Every row gives one point. A path goes straight from each point to the next, and from the last back to the first. The post is the endless flat space through its rows: a point in 2 columns, a line in 3, a plane in 4, and so on, so that a path can go around it. Count how often the path circles the post. Going back the other way cancels.

Post, one row:
[[-6 11]]
Path:
[[-31 -64]
 [ 41 -24]
 [ 45  19]
 [ 23  93]
 [-23  29]
 [-43  -4]
 [-12 -14]
 [ 61 -31]
 [ 22  27]
 [ -5  81]
 [ 19  43]
 [-52  91]
 [-40  17]]
Times around: 2

Post:
[[-28  -6  95  19]
 [  0  -9 -18 -59]
 [  3  -9 -18   6]]
Path:
[[ 35  41  20  -1]
 [ 56   7  57   1]
 [  8 -70  24 -47]
 [-27 -26  43  17]
 [-48 -41  10   0]
 [ -1 -33   1  79]
 [ 21 -20 -18  -5]]
Times around: 0

Post, 7 rows:
[[-12   0 -17 -66  12 -50  28  -9]
 [ 14   4   7 -60 -51   1  -2  38]
 [-17  22 -53  29  90  14 -31  12]
 [-11  12  43 -95  -4 -17   4  -2]
 [-16  31 -29  58  51   0 -24 -30]
 [-17  16  -3  32  75  -1  35   8]
 [  7  -4  20 -14 -28 -42 -62  63]]
Path, 11 rows:
[[-57   0 -18 -41  16  -5  10   4]
 [-47 -11 -26 -37  43  -7  27 -35]
 [-24 -21  -6 -13  34 -24 -41  28]
 [-68  13  -8 -28  45 -51 -39  23]
 [-47  25 -38  -4   8   9  -1  48]
 [-15  -1  28  -2 -16 -37 -29  25]
 [-23  -1 -29 -17  47  23 -24 -38]
 [ 41 -25  25 -36   6 -19   1  -3]
 [ 53  15  -6 -56  28   9   7  33]
 [  7  71   3  18  17  -3   6  18]
 [-38  50 -16 -17  31 -55   0  14]]
Times around: 1

Post, 10 rows:
[[ 25  15   0  31   1  66   5 -37 -22  58  60]
 [ 25  32   7 -23   3 -31  52  -1 -68 -24 -27]
 [ 12   3 -19  12 -20 -17 -73 -14 -21 -41 -49]
 [ 17   2  -8  -1  28 -21   6  67  10 -47 -51]
 [ 27   7 -18 -12  -5  -2 -31  54 -95  14 -12]
 [ 11  28 -43 -73 -22  54 -17  24  15   4 -36]
 [ 30   2 -11  -6  59  12   1  45 -19  55 -43]
 [  5  27 -36  57 -10 -12  41  -8  16   0 -42]
 [ 29  39  40 -44 -50  10  29  14 -47  46   9]
 [ 15  36 -46 -80 -19 -74 -45  15   3 -63  -8]]
Path:
[[-13   1 -10 -14 -34 -39 -35  70 -11  -7 -33]
 [-27  51 -16  59  -9 -12 -17 -22 -36  24  -6]
 [ 40  53  14 -25   1 -12 -33  43 -62 -32 -59]
 [ 69  -3 -18  -2 -28  40 -82  30 -20   3 -17]
 [ 46   6 -18 -37  36  10  30   1 -26  -7 -13]
 [ 65  18 -26  -6 -17   4 -18  33 -55   6 -44]
 [ 22  -3 -11 -61 -63 -14  -4  -3 -10 -10  -1]]
Times around: 1

Post:
[[-35  11  16  27  52 -35 -31 -16 -10 -10  -3   5  17 -21]
 [ -4   6   6  -5 -21 -52 -33  20 -36  -7  25  -3  24  -1]
 [ -8  -6  20  18 -36 -44 -15  23  15 -20  37  26   4   6]
 [  7  29 -32  36 -11 -34  13  20  26   6  18   2  32  54]
 [ 13   4 -16 -14  57 -11  12  36  -8   3 -19  13 -55  64]
 [  9   0   2  13 -12  17  -8  57 -26   1 -79 -10 -13  10]
 [ 28  12   3 -11  -4  95  24  42 -10   4 -22  10  31  25]
 [  8  32  36  56 -53 -50  19  30 -28  18 -21  16  44  74]
 [ 16 -10 -40 -24 -25 -39  27  16 -28  17  11  59 -75   7]
 [-14   5   9 -24 -18 -62  33  11  17  57  35  21 -37  13]
 [ 21 -13  12 -27 -21  93 -13 -25  22  47  -3  -1   3  17]
 [ -1 -10   7  22 -26 -23  -3   8 -32 -32  42 -23 -20 -25]
 [ -5  13   9 -17 -31 -20   6  -9   4 -34  15  -8   7  -1]]
Path:
[[ 18 -13 -26  20  12   7  -1 -13   5  50 -43   0 -22  64]
 [ 10 -32  39   4  -4   8  31 -16  -1  11  -7  32 -30   5]
 [  0 -14 -21   8 -28   3  17  50  -2 -36 -25  19  21  29]
 [-20  27 -35  -8   1 -10   6   1 -13 -32  19  12  25  12]
 [-18  31  25  -6 -27  17  14  34  -5  18  54   2   0   3]
 [ -7   4  36   5 -12   1 -19  23 -14  27  -1  23 -26   8]
 [ -1  12   7 -12 -24  13  -1  47   5  20  39  15  17  58]
 [-11   1  27   8 -26 -15  18   5 -20  21 -22  11  15  64]
 [-14 -27  -5  -5   4 -46  -5  13  25   0  -4  35 -52 -12]
 [ 15  -7   9  12  32  -2  12  49  -7  10   8   4 -11  13]
 [ -1  32 -14  18   0 -59 -12   0  21  10   7   5  20   6]
 [ -5  14   3 -23   5 -29 -13   7  32  34  21  42 -24  10]
 [  1  21  -1 -29 -47 -27  17  33  -7 -56  15  42 -15  33]
 [-34  30 -20 -10  17  -5  44 -14 -33   0  16  66  16  51]
 [ -7 -11   2  -9  22 -43  12  10 -38  23  -7  42   9  36]
 [-18 -13   1 -29 -28 -54  59  52  10   6 -35  -2 -19  18]
 [  2   7  -7  37 -39  14  27  33  -2  40   5  19  15  28]
 [-37  18   3  20 -24 -17   2  34  25  74 -40  41   9   8]
 [ -1  23  -1  -3  22  23  12  19  -3  22   5   7 -40  16]
 [ 18  20   9 -16   5 -21  -9   3  24  -9  -3  38  -7  13]
 [ 46 -11  13  17 -27 -34  24  28 -12 -16  40  21   0   2]
 [  7 -13 -17  30   3 -29  12 -33 -62  25  44  28  35 -15]
 [ -9 -34  15  22   8  18  12  10 -30   4  12  33 -19  17]
 [-27  -8  -7 -17 -29 -45  22  54 -31  -7 -24  47  -8  45]]
Times around: 0

Post (17 x 18):
[[ -4   0 -13  16 -19 -27 -50  20 -40 -19 -41   0 -56 -19 -16 -40 -42  48]
 [ 23  14  23  -2   3 -35 -10  11 -31  30 -18 -32  43   2  28  73  51  13]
 [  9  39  12  14  12 -15  62  35  -7 -24 -59 -27  45 -45  15  37  30  -5]
 [ 18 -38 -62  22   5   4 -17  53 -22  10  28   3 -61 -27 -12   3 -29  -6]
 [  7   5 -32  16  11  -6 -11 -23 -44  -3 -21  56 -72   8  -5 -19   6 -45]
 [ 16   7  13   2 -45  26   6   2 -13 -19  53 -14  92 -45  -1   6  94  88]
 [  0   9  16  -2 -48  13  55 -17   0  42  44  12  52 -21  39   3  14  88]
 [ 41  25 -10 -22 -18 -47  47 -20  23 -11 -31 -40 -13  -2 -29  75  55  -4]
 [  1  -2 -88  16  10  17 -43  23   6  -4 -30  27 -42  55   1 -29 -27   0]
 [  9  10  16 -41 -59  -8 -33  40  15  13  33  35  65 -57 -12 -30 -14  31]
 [  3 -29 -26  46  54 -31 -19 -16 -14   6  17  15 -26  31 -33 -35 -55  -9]
 [ 24  15  -7  14  14 -85  19  -6  36 -21 -17 -14 -14 -22  63  40  75   4]
 [ 14 -30 -82  21  22 -13 -39  -2 -32 -33 -12  69 -19  -2  -9  23 -77  28]
 [  1 -19  31  -9 -20  20 -14  66  12 -19  15  61  -5  10 -16  -5  -6  62]
 [ 26  23  25 -63  28  19   4 -11  15 -28  -7 -37  15 -40  35  38  35  10]
 [ -5   9   1 -14   4  22  -3  12  29  58   6  27  47 -71 -24   7  49  95]
 [  8 -13 -35  69  -8  12 -67 -15   9 -16 -25  21 -69   0 -10  20 -59 -28]]
Path:
[[ 23 -15  -5 -14  -1  10  -2  15   6  53  -1   3  20 -69 -41  -4  20  34]
 [ 39  28  39  26  -5  -1  27   5 -35 -13  17  -4 -10 -24  22 -20 -22  39]
 [ 14  38  -9 -35  -3  -7  48  31 -19 -37  -2   4  14 -24  -3  22 -13  15]
 [-21  14 -23   4   0 -26 -21 -20 -28  -1 -21   3  -1   1  -3  -8  -7  13]
 [-10 -11 -25  29  -5  43   1  30  20  -1  13  -3  22 -41  30 -15  34  45]
 [ 31 -25 -23   0 -10   7 -30  -8  13  -3 -30  14 -14  -8  20  69  -8  -4]
 [ 38   2 -44   7 -16  -2   9 -24 -40  -7   7  -6  18 -34  45   0  74  46]
 [ -5 -56  -6  11 -20 -36  -8  14 -17  -3 -13  14   4   0  44  -5  10  51]
 [-11 -17 -16 -16  15  16   6   8  20 -16 -27  10 -20  -9  16  60 -22  60]
 [-13  30  -6 -21  11   2 -30 -11   5  -3 -23  26  29 -26  39  21   8  63]
 [ 30  31  28  19  20 -24  -6  36   8  48  30  -2  27  -3 -20  22  41  30]
 [ 75  -2 -18  -6  -1 -42 -18   7 -21 -66  18 -30 -14 -26  14  22  12 -25]
 [  6 -55 -31  34  19 -32  58   4  33  14 -38  77  -2 -21 -21  11 -47  26]
 [-37   6  11 -10 -40   2 -13  18 -46  16 -31  -2  11 -51  50 -16   7  28]
 [-27  13  -7  26 -28  -4 -20 -22  13   2   7  -1   5 -36  -1  19   8  37]
 [-14  10  -9  38 -22  26  29  69 -25  45   3  55  28  -5 -37 -16 -33  45]
 [ 34  31   0   5  10  -6 -19   9  -8   6 -38 -12 -18 -47  37 -14  13 -12]
 [ 20 -25 -54  55   4 -21  -1 -10  -1  18   0   2   0 -46  -8  24 -10   9]
 [-20 -25 -33 -22 -37   9  21  26 -11  18  -9   3 -17   1  34 -33  -4  -4]
 [-36   5 -23  -5  29  14  32  -4 -25  28  11  30  -9 -38 -70   4   5  32]
 [-14  45 -26 -18  22 -15  27   7 -31  19 -14  21  19  -1  15 -20 -54   9]
 [ 55  37 -51  26  -8 -38 -12  12  23 -15   7 -14 -14 -47   1  14   4  24]
 [ 28 -11 -21  37   1  19 -15  37 -30  15 -28   8  -8   3  28 -39 -15  44]
 [ 12   1  12 -49 -20 -14  -8 -43  17 -16 -51  50  35   5   6   9 -36  42]
 [-19 -32 -13  19  -5 -42 -17  -4 -34  -9   7  19 -17  12   9 -19  30  48]
 [-10   1 -13  24  17 -13 -41  -1  12  33  27 -18 -26 -10 -30  30  57  19]
 [ 14  12 -21  29  -6 -34 -21  34  -5 -27  25 -51  30 -27 -33  22  37  27]
 [-21   3  -2  -2   2 -55 -40  -2 -28   8 -22  15 -11  -5 -17  61   2  16]
 [  3 -13  19   0 -76  16 -14  21   8  41   4  43  19   1 -44  29  49  31]]
Times around: 2

Post, 17 rows:
[[ -2 -11  25   7  42 -27  49 -29  -2 -23   6 -38  26  -1 -10  25 -46 -21]
 [-59  -6  -3  -9   2  32   8  22  -8 -41  -2  21   3  39   3  20 -15 -12]
 [-21 -18  -1 -39  33   9  29 -22  16 -43   2 -20   3   0 -25 -17  14  21]
 [-18   8 -15  -7 -36  26  17 -10  13  -7  -3 -26  -1  -3  -8  18  -7  51]
 [-41  16  -4  -9  -9 -11   9  -4 -47 -13   0   1  35   8  -3  13 -39 -30]
 [-31 -38 -44  23 -25  46 -28  56 -22  11 -13  -9  -1 -30 -10   1  17  37]
 [-17   8  11   1  21   5   5  -5 -17  11 -12   0  34 -60  20 -24   7  10]
 [ 46 -16   3  15 -26 -10  26   1 -21  33  -8 -22  30 -41  26 -14 -10 -16]
 [ 39  13 -30  -9 -34  29   2  29  19 -17  31 -17  -6 -21  -8  32   4  15]
 [ 11  10 -31 -32 -42  13 -11 -30  17  19  21 -13  20   9   9  41 -51 -25]
 [ -4  10  47 -11  38 -29 -14  -5  15  14   1  27  37 -25  -6 -31  29  16]
 [ 24  -8 -31  44  22  16  16   0  -4 -17 -13  32  51   1  38 -12  -4  78]
 [ -1  23  18  -6 -39  22  -2 -23 -21 -19  13   6   0 -20   4 -10 -42   4]
 [-22  27   7  30  19 -10 -13  34 -10  -3  13 -24  28  39  -8 -27 -14 -38]
 [-34   2  12  20  33   4  -5 -18  -8 -26   6   8 -22   9   5  -4  41 -16]
 [-26 -14  -9 -17 -15  27 -28 -32  10 -59 -28 -17  21  13   3  42 -14 -18]
 [-11   8  11  -8  11  10 -29  59  -5  12  -2 -37 -38  46   9   6  21   7]]
Path:
[[-45 -16  24 -17  20  15  24 -16   0   9 -23  22 -30  33 -23 -64 -29  41]
 [ -8  21  11 -13 -21  10  18  10 -37 -95  -1  -4  51 -32 -48 -51  36 -44]
 [ -2 -22 -34   9 -48  28  15  -3 -13   6  -5   4  27 -14  30   6   8  42]
 [ 10 -11  -9  11  -9  31 -17  28 -16 -44  10  -6  19 -45   2 -55   0  16]
 [-42  19  16  39  63   3 -90  -7 -22  12  -5 -45  11   8   1  15   6 -14]
 [ 21   1 -20  -8   2  44 -60  14  20  -2   0  -8  18 -28 -13  30  -4 -15]
 [ 10 -16  12  -1 -54  13   4  49  20   2  -7  15   6  38   2 -28 -23  10]
 [-28 -19  28 -22 -25  28   0  -9  14 -20 -18  19  14   0   1 -29 -30  72]
 [-62  31   4 -33  61  13 -37  22  13 -53  23  32   6  13  -4  38 -34 -64]
 [-30 -18  -5  -3  44   8  37  16  -7 -14 -37 -36  -6  63   1 -18  32  16]
 [ -5 -30   4 -25  52  -9  34  16  15  19  -7 -17  54  13 -42 -30 -60  86]
 [  5 -23  19   2  45  -2 -64   3  24 -20   1 -14 -28  -8 -16 -32   0   9]
 [-10   1   7 -20  47  -7  57 -16 -19   3  -2 -32 -14 -15  59 -58  40  12]
 [ -5 -24 -21   6  29  37 -20  31   9  -1  34  38  28  -3  -7  22  28  11]
 [ 14 -45 -16  17  27  50 -32  -4  17 -77 -51 -38  19  40  12  37   3   7]
 [-20 -42 -42   1  12   8  30  58  11  16 -13   4 -13  20 -21   1  12   8]
 [-10 -21  -9  43  -8  -7  12  16  -6 -37 -26 -31   7   4  39  -4  14  44]
 [-40  42 -38  -5  20  15   0  42 -45 -31  60 -37  72  -2 -51 -37 -42 -23]
 [  0  14  44  38  -3  14 -42  -4 -23 -28 -42 -12  18 -11  10  17  32  30]
 [-34   8 -43 -19 -35  27  25 -17 -21 -74  10 -11   1   1 -49  32 -13 -24]
 [-36 -37 -26 -38   0  35  -3  31 -22  -7 -25   5 -32 -20 -28  10  31  -9]
 [ -2  -4   7 -30  14  26  -7 -22   0 -11 -33 -49  46 -23  -3  20   2   4]
 [  0  -3   7  52  28  18  47 -15 -45  29  43  26 -10 -52  62 -69  23  17]
 [-39 -15  -2 -14 -43  45  17 -18 -47 -13  20 -32 -26  19 -25   7 -26 -16]
 [-20  -1 -43 -16  10  41   7 -23 -10 -18  -2 -14 -35 -15   1   6  23 -52]]
Times around: 2

Post, 17 rows:
[[-21  -6  57  73  30  44  39 -28  30 -30 -30 -19 -72  16  47 -25 -12  15]
 [ 24  27 -11 -55 -42   0 -14  44 -19 -11 -46 -23  61 -33  13   3  -9 -23]
 [-20  43 -22 -38  48  -4 -32 -15   6 -44   8   6 -24 -37  -3 -27 -21  49]
 [  1  -3  48  55 -42 -19  33 -26  -5 -80  10 -37  26  36 -41  -7  17 -35]
 [-22 -15 -55  -1 -21  13  -8  -6  17  54  65 -11 -17  16  31 -25   8  49]
 [ 29  31  30  14 -30 -67  16 -15  54   7  -4 -52  50 -27  -8 -32  -6 -19]
 [ -3 -19 -10 -17  38  52 -22 -12  37 -34  25  69 -15  32  59  13  60 -46]
 [-20 -25 -26   2  17 -17  14 -36 -43  10  13   7  34 -27  -8 -56  23 -21]
 [ 34  -5 -48  27 -29  36  14  30  73 -32 -17  39  31 -65   8   2   5  -2]
 [  8   1  50  31 -15  -9 -12  14 -28  29  20 -56  37  -2  54  -9  34  11]
 [ -4  31  10  27 -64  13 -15 -66 -28 -28 -36  -4  43 -32  34  19 -42  19]
 [-46  -2  11  11  45  19   9   0  16  31  19  29  16  17 -36  22  -2  -3]
 [ 21  56 -42 -15  -7  41 -43  22  -2 -40  -6  41  16 -17  -7 -36 -10 -15]
 [  3   9 -11  25 -17 -11 -51  68  50 -33 -21  36 -29  78  36  26 -21  70]
 [ 32  -4 -36  47 -24   7   5  10  28  21 -35   9 -57 -34 -44   1  -3  30]
 [ 18  51 -26   1  60  26  29 -16 -39 -31 -20  21  11 -35  49  37 -48 -29]
 [ 36  26  40 -26  -2 -13  42  39  25 -10  49  46 -43  11  44 -59  18   4]]
Path (17 x 18):
[[ 20  -8  -4   8  20  -7 -12 -61 -12 -40  10  29   2 -46  24 -75  46  17]
 [ 25  -6   7 -32  16 -54 -31   8  -7 -40  45  76  61  38  43  16 -21  -2]
 [-13 -28 -15  -6 -12  -5  28  28  -7   0  18 -11 -27 -36  28  14  16  -9]
 [  6  15   1  17  -8 -36 -10  13  40  -4  20 -17 -50 -10 -10 -43  42  10]
 [-24  55  75  13  -8  -2  66 -11  54  88 -19  22  27  13   3  18 -59  -2]
 [-26   4 -21   4 -37   3  21  27  15 -62   6 -18  31 -11  -2  -7  52   9]
 [  5  29  -5  -5  17  -5  63   5 -15 -77 -34  -3  72   8   4 -49 -15 -16]
 [ 17  29  36  -3  31 -15  26  25   7   9 -37  11  32 -17  16  21 -59   8]
 [ 14 -57 -18 -21 -23   6  13  19  -9 -44 -13  85 -25 -14  67 -61   2  -1]
 [-17  18   9  24 -15 -14 -41   0 -18  10 -32 -29  -9  19   6 -35   1 -18]
 [ 10   5 -16 -47  31  11 -61   5 -17 -28   4   5  23  10  19  24 -20 -33]
 [ 86  59  12 -25  -6  57   2  41  -8 -28  12 -12  60 -29  45 -30 -11 -52]
 [ 48 -32  20  21  41  19  67  17 -19  -1  21  48  53  26  16  31  34 -53]
 [ 41  -6  41  -2   9  24 -38   3  -8  44   4  59   8   2  25  22   3 -46]
 [-48 -37 -61  -6  11 -18 -16 -17 -17 -34  17  20   1 -39  43  -4 -18  69]
 [ -3  16 -34  32 -22  36  -1  20   0 -54  36  -6  17  19  38  11  22  -2]
 [ 27   1  35  95  -1  25  91 -10 -26  11 -27  20 -19 -25  16   8   7  -7]]
Times around: 2

Post:
[[-25  81  54  48  35  38   4 -10  29  28   1  10   6 -33  34  32  23  10]
 [-13  23  23  46 -54  -1  -3  -6  31   4  -9   6  28  16  26 -15  19 -74]
 [ -3  35 -20  28   0  11  45  12 -17  -1 -10 -46  24 -14  35  -8   4  22]
 [-23  22  11  -2 -16  19  22 -20  17 -16  14 -12   3   6   1  24   5 -22]
 [ -6  15  33   7  -5  13 -22  42 -24  -1 -20  22 -26 -29  -7  15   6 -22]
 [ -7 -10   6   3  -1 -37  35   8  48 -29 -16  -8 -49   2  46  48  32 -30]
 [ 24  24 -10  33 -32  33 -46 -20  12  -3   4  28  66  15  14 -13 -25 -39]
 [-11 -15   5 -58  30 -14   0  10 -13  32  55 -11  -3   7  40  23 -12 -19]
 [ 12  30 -31 -23 -12 -13  18   1  28  10  45 -55 -34 -13  35  -3  -2  12]
 [ 12  17   1  27  -9 -33   0  38  22 -22  -9   2   9  53 -14 -33   4 -11]
 [ 27  -7  22  -9 -16 -22  28  15  -7 -21  25 -44  54  13  10  26  -4 -16]
 [  7 -14  -7  42 -64 -12 -14  -1   6  -7  21  -8 -17 -18   2  35  -5  27]
 [  4  47  -3  16 -52  19  47 -18  28  20   4 -15  43 -31  21 -47 -16  22]
 [  6   5   1  -6  -8 -51  13  30 -18 -27  -6 -33 -56  17 -15  28 -30 -26]
 [ 32  16  13 -14 -47  -3 -12  10 -33  19 -10 -34  -2  -8  43  -9 -14  29]
 [  7  38 -15 -21 -31  10  -6 -10   4  55 -31 -70  -7 -37 -15 -55 -31   5]
 [  3  54 -53 -50 -21 -63  27 -19  16  22  13 -51  11  -4  17 -57  15  27]]
Path, 27 rows:
[[-32  13  14 -12  11 -16  37  26  39 -35  50 -13 -26   7 -22 -12  28  42]
 [-24  50 -33   0 -79   9  26 -27  34   0  15  -5  24 -34  43 -47  23  23]
 [ 11  40   0  45 -15 -14  13   9  35  28   2 -31  36 -32  16  -2  14 -11]
 [  9  83 -15  -1 -57 -40   9 -56   6  17  56 -34  65  11 -44 -30 -15  39]
 [-15 -11 -38  16   7  20  20  53 -40  -1  18  -2 -17 -19  -1 -23   0   0]
 [  6  39  -5 -41 -25  -7   8 -47   7  18  44 -50  39 -17  29 -20 -43  29]
 [-28  48   4  86 -52 -95 -21  -9   6  71  74 -48  61  -1  39  16  27  68]
 [ -3  52   6  44  -7   1   0  18  21 -27  27 -34  -8   6   2  37 -35 -27]
 [ -5  19   6  89 -28 -26   7  -9   4 -19 -26   1  22  14  49  56   2 -53]
 [  4  30  -3  -3  22  23  34 -12  18  13   4   2 -11 -14  -2  10  16 -33]
 [ 38   1 -28  24 -50 -55  -9  -9 -13  24  -5 -25 -12  -3 -24 -51   4  84]
 [-24  61  49 -13  26  36 -13   0   4  -8  27   1  11 -17 -68  16  22   4]
 [ 34   9  -9 -21 -12 -41  29  -8  31  18  22 -55 -34 -19   8  13   6  -7]
 [-10  25  34  60 -34  67 -19 -29 -22  26   6 -37  -9 -16   2  29   5 -57]
 [-23  13   5   1 -11 -11   4 -11 -19  -5 -41  15   9  20  51   3  65 -21]
 [ 11   3 -29 -14 -12  -6   9 -18   6  34 -22  -7 -10  -2  71  -9  13  23]
 [ -6  23  18   6  -4 -17  35 -29  48  12  39   6  20  -7 -31 -27   9  33]
 [-25  -1 -34 -14  -8   3  27  -5   9 -45  28   6  -3  40  -7 -20  -3  37]
 [-43  22 -20  13 -24  10  34  22 -18   4  14  -7 -43 -13  85  20  -6 -23]
 [ -6  32   2  26 -21 -19   5  30  39 -38  -4  67 -14  33  -3  27  30  19]
 [ 29  82 -53 -32  69 -37  17  28  -5  16   1 -31 -51  13 -24 -40 -10  18]
 [ -8  19   2  35 -24  36  -2  24  -3  39  29  29  33  -7  42 -16  -8  -4]
 [  2  -6  16  -4 -40   0 -23 -11   8  -2 -33 -15  51 -18  20  27 -25 -54]
 [  6   7 -54 -22 -23 -25   9  -7  -9 -21  22 -18 -31  -8  25   2 -39 -28]
 [  4   1  -2  34 -10  48  26  15  33  27  28   0   7  21  -1 -88 -65 -72]
 [ 24  41   3  -1  34   5  25  -6   0  15  -9 -49   7  29 -14   9 -22 -25]
 [ 52   3  18  10 -15 -54  36  52   0 -17  14  22 -16   6  -2 -12 -38  61]]
Times around: 2
